Each row of a before or after table is a point. One or more steps were done to the points. Then noise was added and the rows were shuffled. The steps act on columns, c1 being the first. Name the steps. A step turns or swaps two columns, mirrors them in a line or flattens them onto one, adds a multiple of one to another, or multiplies or shifts one. Angles are multiples of 10 degrees, from the lower column toward the higher: turns from -170 to 170, lines from 10 to 170 but not 90. Use the fewest steps. Two steps may share a column if one is a turn and the other turns, adds or multiplies; they go together, in the order done. Otherwise the lowest column goes first.

Before:
+0.86	-0.46
-0.50	-0.06
+0.44	-0.41
+0.32	+0.33
-0.35	-0.25
+0.12	-0.44
+0.68	-0.53
+0.27	+0.03
+0.74	+0.13
-0.42	-0.56
+0.01	-0.73
+0.15	+0.02
+0.41	+0.30
After (13 x 2):
-0.22	-0.46
-0.11	-0.07
-0.23	-0.15
-0.38	+0.65
+0.18	+0.38
-0.60	-0.45
-0.96	-0.02
-0.11	-0.45
-0.32	+0.28
-0.86	+0.12
+0.06	+0.68
+0.38	+0.32
-0.55	+0.14
Steps: turn c1 and c2 by -150 degrees

Before, 10 rows:
-0.65	+0.31	-0.41	-0.10	+0.11	-0.10
-0.05	+0.08	-0.32	-0.61	-0.63	+0.29
-0.02	+0.19	-0.02	+0.02	+0.23	+0.60
-0.73	-0.16	+0.36	+0.36	-0.48	+0.52
+0.08	+0.84	+0.13	+0.22	+0.31	-0.19
+0.07	+0.33	+0.37	+0.58	+0.19	-0.36
+0.13	+0.49	+0.14	-0.41	-0.77	+0.09
-0.44	+0.34	-0.35	+0.08	-0.10	+0.34
+0.07	-0.43	+0.43	-0.56	+0.29	-0.04
-0.99	+0.40	+0.12	+0.09	-0.07	-0.23
After, 10 rows:
-0.70	-0.21	+0.40	+0.35	-0.45	+1.31
-0.68	+0.34	-0.40	-0.15	+0.16	-0.22
+0.15	+0.54	+0.10	-0.39	-0.82	+1.22
+0.06	+0.32	+0.32	+0.57	+0.19	-0.63
-0.48	+0.31	-0.33	+0.09	-0.09	+0.44
-0.07	+0.20	-0.03	-0.01	+0.30	+0.28
-0.96	+0.39	+0.11	+0.10	-0.10	-0.09
-0.02	+0.08	-0.32	-0.62	-0.60	+1.23
+0.13	+0.85	+0.06	+0.26	+0.29	-0.65
+0.11	-0.38	+0.37	-0.55	+0.29	-0.46
Steps: add -1.5 times c5 to c6

Before, 14 rows:
-0.12	+0.17	+0.38	-0.35	-0.54	+0.49	+0.42	+0.16	-0.43
-0.62	-0.09	+0.61	-0.23	+0.68	-0.47	-0.20	+0.08	-0.37
+0.56	-0.26	+0.59	-0.73	+0.12	+0.33	+0.56	-0.23	-0.16
+0.24	-0.65	+0.33	-0.38	+0.21	-0.08	-0.27	-0.36	+0.10
+0.04	-0.91	+0.28	+0.18	+0.11	-0.45	-0.19	-0.45	-0.15
+0.39	-0.14	-0.11	-0.75	+0.42	+0.61	+0.02	+0.23	+0.39
+0.26	-0.76	+0.06	-0.87	+0.34	-0.64	+0.39	-0.29	+0.23
+0.15	+0.17	+0.15	-0.73	-0.10	+0.05	+0.40	+0.11	-0.61
+0.51	-0.34	-0.08	-0.97	+0.50	+0.50	-0.26	+0.10	+0.38
+0.04	+0.05	-0.13	-0.09	+0.06	-0.35	-0.28	+0.40	+0.04
-0.41	-0.02	-0.41	+0.01	-0.16	-0.28	+0.64	-0.40	-0.34
-0.13	-0.93	-0.20	-0.19	+0.32	+0.14	+0.48	+0.36	-0.27
+0.59	-0.48	-0.13	+0.16	-0.37	-0.39	+0.52	+0.20	+0.49
+0.45	-0.86	-0.42	+0.12	+0.27	+0.02	+0.70	-0.27	-0.37
After (14 x 9):
-0.08	-0.72	+0.02	-0.21	-0.67	+0.25	+0.87	+0.37	-0.29
+0.16	+0.20	+0.12	-0.73	+0.11	-0.11	+1.31	+0.12	-0.62
+0.46	-0.69	-0.18	+0.13	-0.61	+0.37	+1.23	-0.25	-0.36
+0.23	-0.50	+0.11	-0.37	-0.48	-0.33	-0.39	-0.38	+0.09
+0.03	-0.55	-0.25	+0.19	-0.72	-0.47	+0.05	-0.44	-0.13
-0.63	-0.66	-0.06	-0.23	+0.25	-0.76	+0.37	+0.07	-0.35
-0.43	+0.14	-0.45	+0.01	-0.10	+0.22	+1.16	-0.40	-0.35
+0.39	-0.44	+0.47	-0.74	+0.11	+0.37	-0.56	+0.22	+0.40
+0.54	-0.23	+0.58	-0.73	-0.16	-0.33	+0.79	-0.23	-0.14
+0.50	-0.61	+0.37	-1.00	-0.05	+0.31	-0.85	+0.07	+0.38
-0.11	+0.55	+0.62	-0.36	-0.15	-0.10	+1.06	+0.16	-0.43
+0.27	-0.65	-0.53	-0.85	-0.49	-0.38	+0.05	-0.30	+0.23
+0.01	-0.03	-0.37	-0.07	+0.05	-0.08	-0.36	+0.40	+0.03
+0.59	+0.07	-0.40	+0.15	-0.60	-0.06	-0.18	+0.18	+0.49
Steps: turn c2 and c5 by 60 degrees; turn c3 and c6 by -60 degrees; add -1.5 times c9 to c7

Before, 11 rows:
-0.49	-0.44	+0.33	-0.32	-0.97	-0.46	-0.14	+0.16	+0.63	-0.17	+0.66	+0.64	+0.03	+0.48
-0.13	+0.01	-0.18	+0.08	-0.11	+0.22	+0.78	+0.12	-0.02	+0.68	-0.10	-0.03	+0.30	-0.26
-0.10	+0.12	-0.36	+0.16	+0.15	+0.00	+0.37	-0.79	+0.35	-0.32	-0.15	-0.40	+0.08	-0.80
+0.28	-0.38	+0.34	+0.48	-0.84	-0.44	-0.31	-0.02	-0.21	+0.49	+0.14	-0.05	-0.40	-0.47
+0.26	-0.38	-0.40	-0.29	+0.04	+0.28	+0.30	+0.34	-0.36	-0.34	+0.02	+0.46	+0.27	-0.28
-0.03	+0.27	+0.55	-0.33	-0.14	+0.25	-0.27	-0.15	-0.03	+0.08	+0.10	-0.55	+0.33	+0.71
-0.15	-0.18	-0.14	+0.72	-0.50	+0.01	+0.89	+0.06	+0.53	+0.14	-0.60	-0.36	-0.40	+0.09
+0.29	+0.28	-0.54	-0.77	-0.63	+0.92	-0.83	-0.58	+0.51	+0.04	+0.23	+0.22	+0.26	-0.11
+0.39	+0.28	-0.58	+0.34	-0.50	-0.34	+0.69	-0.29	+0.01	+0.07	-0.17	+0.04	-0.82	-0.59
-0.75	+0.15	-0.37	+0.58	+0.70	+0.06	-0.06	-0.97	+0.05	+0.56	-0.04	+0.48	-0.54	-0.52
+0.49	-0.74	-0.98	+0.01	-0.57	-0.07	+0.41	-0.01	-0.27	+0.12	+0.51	-0.33	+0.13	-0.39
After:
+0.77	-0.12	-0.07	+0.39	-0.51	-0.01	-0.42	+0.06	+0.65	-0.11	-0.56	-0.39	-0.31	+0.14
-0.83	+0.34	-0.55	-1.18	-0.62	+0.97	+0.27	-0.60	+0.72	+0.04	+0.22	+0.25	+0.28	-0.11
+0.19	-0.36	+0.34	-0.98	-1.04	-0.45	+0.51	+0.13	+0.74	-0.03	+0.64	+0.66	+0.00	+0.53
-0.25	+0.30	+0.53	-0.45	-0.19	+0.26	+0.18	-0.13	-0.06	+0.12	+0.11	-0.54	+0.32	+0.66
+0.03	-0.70	-0.99	-0.38	-0.55	-0.09	-0.62	+0.00	-0.33	+0.04	+0.45	-0.28	+0.23	-0.37
+0.09	-0.36	-0.44	-0.22	+0.05	+0.26	-0.38	+0.37	-0.46	+0.05	+0.07	+0.46	+0.11	-0.27
+0.26	+0.24	-0.59	+0.00	-0.53	-0.33	-0.77	-0.29	+0.04	-0.21	-0.24	+0.01	-0.67	-0.56
+0.35	+0.12	-0.40	+0.28	+0.15	-0.02	-0.12	-0.87	+0.48	+0.01	-0.14	-0.45	-0.04	-0.74
+0.48	+0.15	-0.29	+1.13	+0.68	+0.08	+0.65	-0.97	+0.05	-0.10	-0.04	+0.46	-0.29	-0.50
+0.68	-0.03	-0.20	+0.00	-0.10	+0.20	-0.38	+0.12	-0.07	+0.16	-0.13	-0.07	+0.51	-0.26
-0.40	-0.36	+0.39	-0.13	-0.82	-0.43	-0.04	-0.03	-0.30	-0.04	+0.09	-0.04	-0.18	-0.46
Steps: turn c1 and c7 by -130 degrees; add 0.7 times c5 to c4; multiply c9 by 1.3; flatten c10 and c13 onto the line at 70 degrees

Before (13 x 20):
+0.35	+0.02	+0.39	+0.11	-0.09	-0.03	-0.16	-0.28	+0.64	+0.45	-0.29	-0.62	-0.12	+0.12	-0.54	+0.28	+0.84	-0.09	+0.07	+0.67
+0.31	+0.21	+0.76	-0.58	-0.40	-0.68	-0.19	-0.04	+0.58	-0.05	-0.31	+0.13	-0.32	-0.02	-0.36	+0.33	-0.27	-0.33	+0.12	+0.47
+0.43	-1.41	-0.30	-1.14	+0.36	+0.04	-0.18	+0.19	-0.67	+0.21	+0.58	-0.26	-0.31	-0.57	-0.02	+0.11	+0.04	-0.27	+0.07	+0.13
+0.21	+0.00	+0.13	-0.54	+0.34	+1.18	-0.91	-0.30	-0.14	+0.09	-0.30	+0.10	-0.24	+0.15	-0.53	-0.32	-0.05	-0.27	+0.20	+0.13
-0.31	-0.27	-0.35	-0.69	-0.16	-0.40	-0.04	+0.69	-0.78	-0.04	-0.01	+0.04	+0.91	+0.06	-0.04	-0.30	-0.34	+1.05	+0.07	-0.26
+0.42	+0.16	-0.04	+0.13	-0.25	-0.14	-0.02	-0.30	+0.19	+0.14	-0.41	-0.21	+0.21	-0.04	-0.25	+0.44	+0.18	-0.36	+0.05	-0.11
+0.30	-0.16	+1.29	-0.06	+0.59	-0.34	-0.10	+0.37	+0.48	-0.12	-0.27	-0.55	-0.41	+0.34	+1.59	+0.30	+0.19	-0.42	+0.71	-0.24
+0.12	-0.14	+0.36	+0.03	-1.50	-0.76	-0.69	+0.13	-0.70	-0.13	+0.55	-0.04	-0.14	+0.34	-0.08	-0.32	+0.33	-0.23	+1.30	-0.28
+0.14	+0.00	-0.08	+0.14	+0.10	-0.66	-0.30	-0.33	+0.59	-0.07	-0.01	+0.06	+0.30	-0.50	+0.36	-0.20	-0.22	+0.31	+0.14	-0.27
-0.64	+0.15	+0.02	-0.31	+0.41	-0.51	-0.47	-0.15	+0.40	+0.10	-0.23	+0.17	-0.33	+0.35	+1.35	-0.24	-0.13	+0.00	+0.13	-0.02
+0.20	+0.44	-0.33	-0.09	+0.04	-0.62	-0.30	+0.06	+0.03	+0.00	+0.57	-0.15	-0.46	+0.28	-0.42	-0.63	+0.31	-0.38	+0.02	-0.23
+0.38	-0.21	-0.34	-0.36	+0.52	-0.69	-0.14	+0.14	+0.14	+0.09	+1.03	-0.19	+0.06	+0.42	+0.50	+0.09	-0.16	-0.07	+0.21	-0.14
-0.26	+0.19	-0.15	+0.14	+0.57	-0.61	-0.24	+0.26	+0.33	+0.81	+0.22	-0.27	-0.23	+0.42	-0.51	+0.25	+0.55	+0.16	+0.25	-0.25
After:
+0.36	-1.36	-0.26	-0.85	+0.03	+0.37	-0.15	+0.17	-0.68	+0.27	+0.66	-0.35	-0.83	-0.36	-0.06	+0.16	+0.64	-0.01	+0.45	+0.18
+0.38	-0.20	+1.25	-0.36	-0.31	+0.64	-0.13	+0.32	+0.52	-0.11	-0.30	-0.52	+0.20	+0.78	+1.63	+0.30	+0.80	-0.02	+0.18	-0.23
+0.32	-0.03	+0.36	-0.08	+0.02	-0.08	-0.18	-0.30	+0.62	+0.46	-0.35	-0.61	+0.19	+0.15	-0.50	+0.33	+1.41	+0.01	-0.04	+0.63
+0.34	+0.22	+0.71	-0.63	-0.71	-0.42	-0.24	-0.06	+0.60	-0.03	-0.30	+0.10	-0.31	+0.12	-0.35	+0.32	+0.33	-0.02	+0.07	+0.46
+0.10	-0.02	-0.14	+0.32	-0.61	+0.07	-0.27	-0.35	+0.67	-0.12	-0.02	+0.06	+0.01	-0.18	+0.41	-0.12	+0.32	-0.04	+0.44	-0.32
-0.24	+0.25	-0.14	-0.17	-0.61	+0.52	-0.25	+0.30	+0.28	+0.79	+0.17	-0.26	+0.24	+0.50	-0.45	+0.31	+1.12	-0.03	-0.15	-0.27
+0.43	+0.22	-0.03	+0.24	-0.12	-0.23	-0.04	-0.29	+0.17	+0.10	-0.40	-0.28	+0.04	-0.03	-0.22	+0.42	+0.75	+0.00	+0.06	-0.11
+0.16	-0.10	+0.35	-0.10	-0.81	-1.54	-0.66	+0.21	-0.71	-0.10	+0.56	+0.03	+0.12	+1.21	-0.05	-0.31	+0.96	+0.01	+0.57	-0.31
+0.18	+0.04	+0.15	-0.43	+1.21	+0.34	-0.90	-0.32	-0.15	+0.06	-0.28	+0.14	-0.31	+0.24	-0.60	-0.35	+0.52	+0.00	-0.01	+0.11
+0.36	-0.25	-0.32	-0.19	-0.73	+0.49	-0.14	+0.17	+0.11	+0.06	+1.03	-0.17	-0.35	+0.45	+0.51	+0.11	+0.48	-0.05	-0.16	-0.18
-0.65	+0.18	+0.08	-0.47	-0.50	+0.37	-0.46	-0.11	+0.48	+0.07	-0.25	+0.13	-0.13	+0.33	+1.33	-0.22	+0.51	-0.02	-0.21	-0.02
+0.21	+0.41	-0.32	-0.48	-0.66	+0.03	-0.28	+0.03	+0.01	+0.02	+0.59	-0.15	+0.14	+0.24	-0.44	-0.62	+0.90	-0.02	-0.29	-0.30
-0.33	-0.32	-0.35	+0.39	-0.35	-0.13	-0.03	+0.66	-0.79	-0.02	-0.03	+0.05	-1.06	+0.11	-0.05	-0.36	+0.23	+0.05	-0.01	-0.24
Steps: mirror c4 and c13 in the line at 30 degrees; swap c5 and c6; turn c14 and c19 by -50 degrees; shift c17 by +0.60; multiply c18 by 0

Before:
+0.43	-0.56	-0.11	-0.68	+0.57	+0.22	-0.66	+0.24	-0.73	-0.20	+0.69	-0.05	-0.12	-0.26	-0.91	+0.42	+0.31	-0.29	+0.19	-0.04	-0.45	+0.58	-0.52	-0.40	+0.30	-0.50	-0.54	-0.22	+0.49	-0.44	-0.47	-0.62	-0.02	+0.34	+0.44	-0.56	+0.01	+0.27	+0.08	+0.28	+0.20	-0.09	-0.43	+0.51	+0.42	+0.36	-0.01	-0.76
-0.06	+0.34	-0.45	+0.55	-0.26	+0.28	-0.27	+0.06	-0.31	+0.11	-0.26	+0.74	-0.06	-0.14	-0.63	-0.34	+0.26	-0.38	+0.20	-0.16	+0.49	-0.41	-0.41	-0.27	+0.46	-0.10	-0.38	+0.02	-0.39	-0.18	+0.03	-0.34	-0.39	-0.17	+0.29	-0.28	-0.60	-0.16	+0.26	-0.20	+0.11	+0.29	+0.33	-0.70	-0.28	-0.48	+0.02	-0.06
+0.42	+0.42	+0.04	-0.53	-0.05	+0.00	-0.47	+0.33	-0.43	-0.16	+0.13	+0.63	-0.48	-0.47	-0.03	-0.15	+0.38	+0.03	-0.70	+0.05	+0.47	-0.49	+0.93	-0.94	+0.42	-0.47	-0.60	+0.43	-0.30	+0.46	+0.29	+0.27	-0.23	+0.00	+0.11	+0.29	-0.69	+0.17	+0.22	+0.21	-0.62	+0.31	+0.04	+0.32	-0.18	-0.33	+0.38	+0.18
+0.16	+0.60	+0.35	+0.26	-0.48	-0.03	+0.45	-0.23	+0.17	-0.21	+0.28	-0.39	+0.29	+0.92	-0.88	+0.43	+0.23	+0.09	+0.22	+0.51	+0.70	+0.49	+0.42	-0.23	+0.11	+0.47	-0.13	+0.34	-0.39	-0.47	-0.01	+0.30	+0.48	-0.58	-0.77	-0.48	+0.57	-0.51	+0.24	+0.88	-0.28	-0.50	-0.26	+0.42	+0.15	+0.13	+0.57	+0.35
-0.57	-0.04	-0.22	-0.26	+0.35	+0.04	-0.43	-0.44	+0.52	+0.33	-0.32	+0.35	-0.44	+0.19	-0.70	-0.62	+0.90	-0.44	-0.70	+0.17	+0.26	+0.37	-0.13	-0.11	-0.53	-0.34	-0.16	-0.07	-0.47	+0.17	+0.02	-0.16	-0.01	-0.63	+0.18	+0.45	-0.16	-0.08	-0.12	-0.04	+0.06	-0.77	-0.58	+0.39	-0.16	+0.11	-0.06	-0.73
-0.17	+0.52	+0.17	-0.45	+0.47	+0.01	+0.50	+0.53	-0.59	+0.08	-0.43	+0.45	+0.23	-0.32	+0.44	+0.29	+1.06	+0.49	+0.31	-0.16	-0.23	+0.49	+0.19	-1.04	+0.88	+0.59	-0.15	+0.00	-0.24	-0.18	-0.95	-0.13	-0.46	+0.37	+0.33	-0.43	-0.74	+0.36	+0.70	+0.74	+0.18	-0.87	+0.28	-0.57	-0.32	-0.36	+0.24	-0.25
+0.13	+0.63	-0.07	-0.06	-0.49	+0.38	-0.33	-0.24	+0.14	+0.50	-0.11	+0.54	-0.31	+0.53	-0.30	+0.73	-0.12	+0.32	+0.36	+0.88	-0.46	+0.34	+0.50	-0.86	+0.22	+0.44	+0.67	-0.82	-0.24	-0.50	-0.38	+0.41	+0.03	+0.47	-0.62	-0.12	+0.16	-0.71	+0.48	+0.89	-0.53	+0.47	-0.77	-0.04	+0.31	+0.04	-0.33	+0.16
+0.27	+0.57	-0.48	-0.48	+0.64	+0.03	-0.36	+0.22	+0.12	+0.15	-0.44	+0.11	-0.19	-0.12	+0.07	-0.38	-0.15	-0.20	-0.44	+1.23	+0.02	+0.88	+0.44	+0.04	+0.02	-0.44	+0.14	-0.44	+0.60	+0.80	-0.13	-0.11	+0.05	+0.02	-0.86	+0.46	+0.04	+0.16	-0.22	-0.05	-0.40	-0.09	+0.30	+0.48	-0.32	-0.51	-0.14	-0.34
+0.46	-0.19	+0.31	-0.25	+0.64	+0.15	+0.42	+0.43	-0.55	+1.06	+0.52	-0.46	+0.41	+0.30	-0.22	+0.19	-0.07	-0.02	+0.47	+0.16	+0.92	+0.04	+0.21	-0.69	+0.47	-0.65	+0.37	-0.15	+0.03	+0.17	+0.09	-0.55	-0.40	-0.51	+0.52	-0.60	-0.84	-0.67	-0.01	+0.70	+0.20	-0.49	+0.34	-0.17	+0.02	+0.41	+0.11	+0.36
-0.46	-0.47	+0.29	-0.73	-0.67	+1.05	+0.37	+0.57	+0.40	+0.15	-0.55	-0.67	+0.45	+0.92	-0.18	+0.55	+0.75	-0.45	-0.18	-0.21	+0.64	+0.71	-0.27	-0.32	+0.75	+0.16	+0.13	+0.45	-0.41	-0.24	-0.04	+0.22	-0.11	-0.03	-0.33	+0.07	+0.46	-0.87	-0.07	-0.05	-0.04	-0.18	-0.68	-0.44	-0.40	+0.05	-0.25	+0.44
+0.62	-0.66	+0.45	+0.50	-0.59	+0.64	+0.45	+0.86	+0.10	+0.85	+0.46	-0.20	+0.92	+0.92	+0.06	-0.35	+0.31	+0.05	+0.18	+0.15	-0.38	+0.27	+0.77	-0.51	-0.30	-0.18	+0.08	+0.30	+0.41	+0.01	-0.75	+0.41	-0.33	-0.44	-0.37	-0.17	+0.18	-0.03	+0.14	+0.24	+0.32	+0.35	-0.30	-0.13	-0.01	+0.42	-0.05	-0.21
After (11 x 48):
+0.61	+0.52	+0.46	+0.48	-0.60	+0.64	+0.45	+0.87	+0.11	+0.84	+0.48	-0.24	+0.91	+0.96	+0.02	-0.38	+0.32	+0.05	+0.17	+0.15	-0.38	+0.27	+0.79	-0.52	-0.24	-0.19	+0.06	+0.28	+0.39	+0.03	-0.77	+0.37	-0.37	-0.43	-0.37	-0.20	+0.21	-0.16	+0.17	+0.27	+0.50	+0.34	-0.29	-0.19	+0.00	+0.40	-0.05	-0.18
+0.42	+0.41	-0.10	-0.65	+0.58	+0.26	-0.70	+0.21	-0.74	-0.16	+0.70	-0.01	-0.09	-0.28	-0.91	+0.44	+0.31	-0.27	+0.17	-0.05	-0.48	+0.58	-0.53	-0.46	+0.10	-0.50	-0.49	-0.21	+0.51	-0.46	-0.47	-0.59	+0.01	+0.34	+0.41	-0.55	+0.02	+0.37	+0.08	+0.32	+0.41	-0.07	-0.44	+0.49	+0.43	+0.38	-0.01	-0.79
+0.47	+0.27	+0.32	-0.22	+0.62	+0.13	+0.44	+0.47	-0.53	+1.05	+0.51	-0.40	+0.43	+0.34	-0.19	+0.20	-0.06	-0.05	+0.43	+0.14	+0.88	+0.01	+0.24	-0.70	+0.75	-0.68	+0.36	-0.13	+0.02	+0.16	+0.09	-0.52	-0.37	-0.49	+0.54	-0.61	-0.80	-0.33	+0.00	+0.72	+0.16	-0.49	+0.34	-0.16	+0.05	+0.44	+0.11	+0.37
+0.11	-0.72	-0.08	-0.06	-0.55	+0.35	-0.37	-0.23	+0.16	+0.55	-0.11	+0.57	-0.33	+0.52	-0.25	+0.72	-0.07	+0.30	+0.40	+0.86	-0.43	+0.33	+0.50	-0.85	+0.50	+0.44	+0.67	-0.83	-0.26	-0.50	-0.41	+0.36	+0.03	+0.45	-0.66	-0.10	+0.14	-0.50	+0.47	+0.90	-0.40	+0.48	-0.77	-0.03	+0.32	+0.05	-0.30	+0.12
-0.42	+0.17	+0.32	-0.75	-0.65	+1.06	+0.38	+0.57	+0.38	+0.12	-0.54	-0.62	+0.47	+0.90	-0.15	+0.59	+0.76	-0.46	-0.21	-0.23	+0.62	+0.73	-0.29	-0.31	+1.11	+0.12	+0.12	+0.43	-0.38	-0.27	-0.02	+0.19	-0.17	-0.01	-0.28	+0.06	+0.45	-0.36	-0.05	-0.05	+0.43	-0.23	-0.63	-0.44	-0.39	+0.07	-0.21	+0.43
+0.16	-0.41	+0.37	+0.22	-0.52	-0.07	+0.41	-0.22	+0.20	-0.24	+0.27	-0.38	+0.25	+0.96	-0.88	+0.45	+0.23	+0.07	+0.24	+0.53	+0.71	+0.51	+0.42	-0.27	+0.38	+0.46	-0.16	+0.30	-0.42	-0.46	-0.01	+0.30	+0.49	-0.59	-0.75	-0.46	+0.56	-0.38	+0.26	+0.87	-0.49	-0.47	-0.29	+0.43	+0.15	+0.17	+0.55	+0.39
+0.42	-0.73	+0.02	-0.53	-0.12	-0.02	-0.46	+0.37	-0.47	-0.21	+0.12	+0.68	-0.44	-0.46	-0.06	-0.17	+0.37	+0.00	-0.68	+0.09	+0.47	-0.51	+0.93	-0.93	+0.28	-0.47	-0.56	+0.44	-0.32	+0.47	+0.26	+0.29	-0.22	+0.03	+0.08	+0.29	-0.72	+0.38	+0.23	+0.18	-0.16	+0.26	+0.03	+0.31	-0.18	-0.37	+0.39	+0.17
-0.56	+0.07	-0.18	-0.27	+0.29	+0.05	-0.39	-0.44	+0.50	+0.32	-0.32	+0.32	-0.48	+0.19	-0.70	-0.65	+0.92	-0.44	-0.72	+0.16	+0.28	+0.37	-0.15	-0.07	-0.38	-0.34	-0.19	-0.05	-0.49	+0.18	+0.01	-0.17	-0.02	-0.64	+0.20	+0.46	-0.17	-0.35	-0.14	-0.02	+0.05	-0.79	-0.56	+0.40	-0.17	+0.14	-0.08	-0.72
+0.35	-0.61	-0.45	-0.50	+0.64	+0.00	-0.35	+0.16	+0.08	+0.08	-0.43	+0.13	-0.17	-0.11	+0.08	-0.42	-0.15	-0.19	-0.48	+1.21	-0.01	+0.91	+0.43	+0.04	-0.04	-0.45	+0.15	-0.46	+0.59	+0.79	-0.08	-0.15	+0.02	+0.02	-0.85	+0.47	+0.01	+0.09	-0.19	-0.06	-0.37	-0.07	+0.31	+0.50	-0.30	-0.52	-0.12	-0.31
-0.16	+0.00	+0.14	-0.50	+0.50	-0.02	+0.54	+0.53	-0.59	+0.08	-0.42	+0.43	+0.28	-0.32	+0.43	+0.27	+1.05	+0.48	+0.26	-0.15	-0.21	+0.53	+0.23	-1.00	+0.57	+0.62	-0.15	+0.02	-0.27	-0.15	-1.00	-0.13	-0.41	+0.36	+0.31	-0.40	-0.76	+0.74	+0.69	+0.77	-0.57	-0.88	+0.27	-0.59	-0.30	-0.33	+0.23	-0.25
-0.07	-0.02	-0.45	+0.53	-0.28	+0.26	-0.29	+0.02	-0.33	+0.12	-0.22	+0.75	-0.11	-0.11	-0.62	-0.35	+0.24	-0.36	+0.20	-0.23	+0.49	-0.43	-0.40	-0.31	+0.46	-0.11	-0.41	+0.04	-0.38	-0.19	+0.01	-0.33	-0.38	-0.16	+0.30	-0.28	-0.60	+0.08	+0.23	-0.20	-0.37	+0.28	+0.34	-0.75	-0.30	-0.51	-0.02	-0.04
Steps: turn c2 and c41 by -110 degrees; turn c25 and c38 by 30 degrees
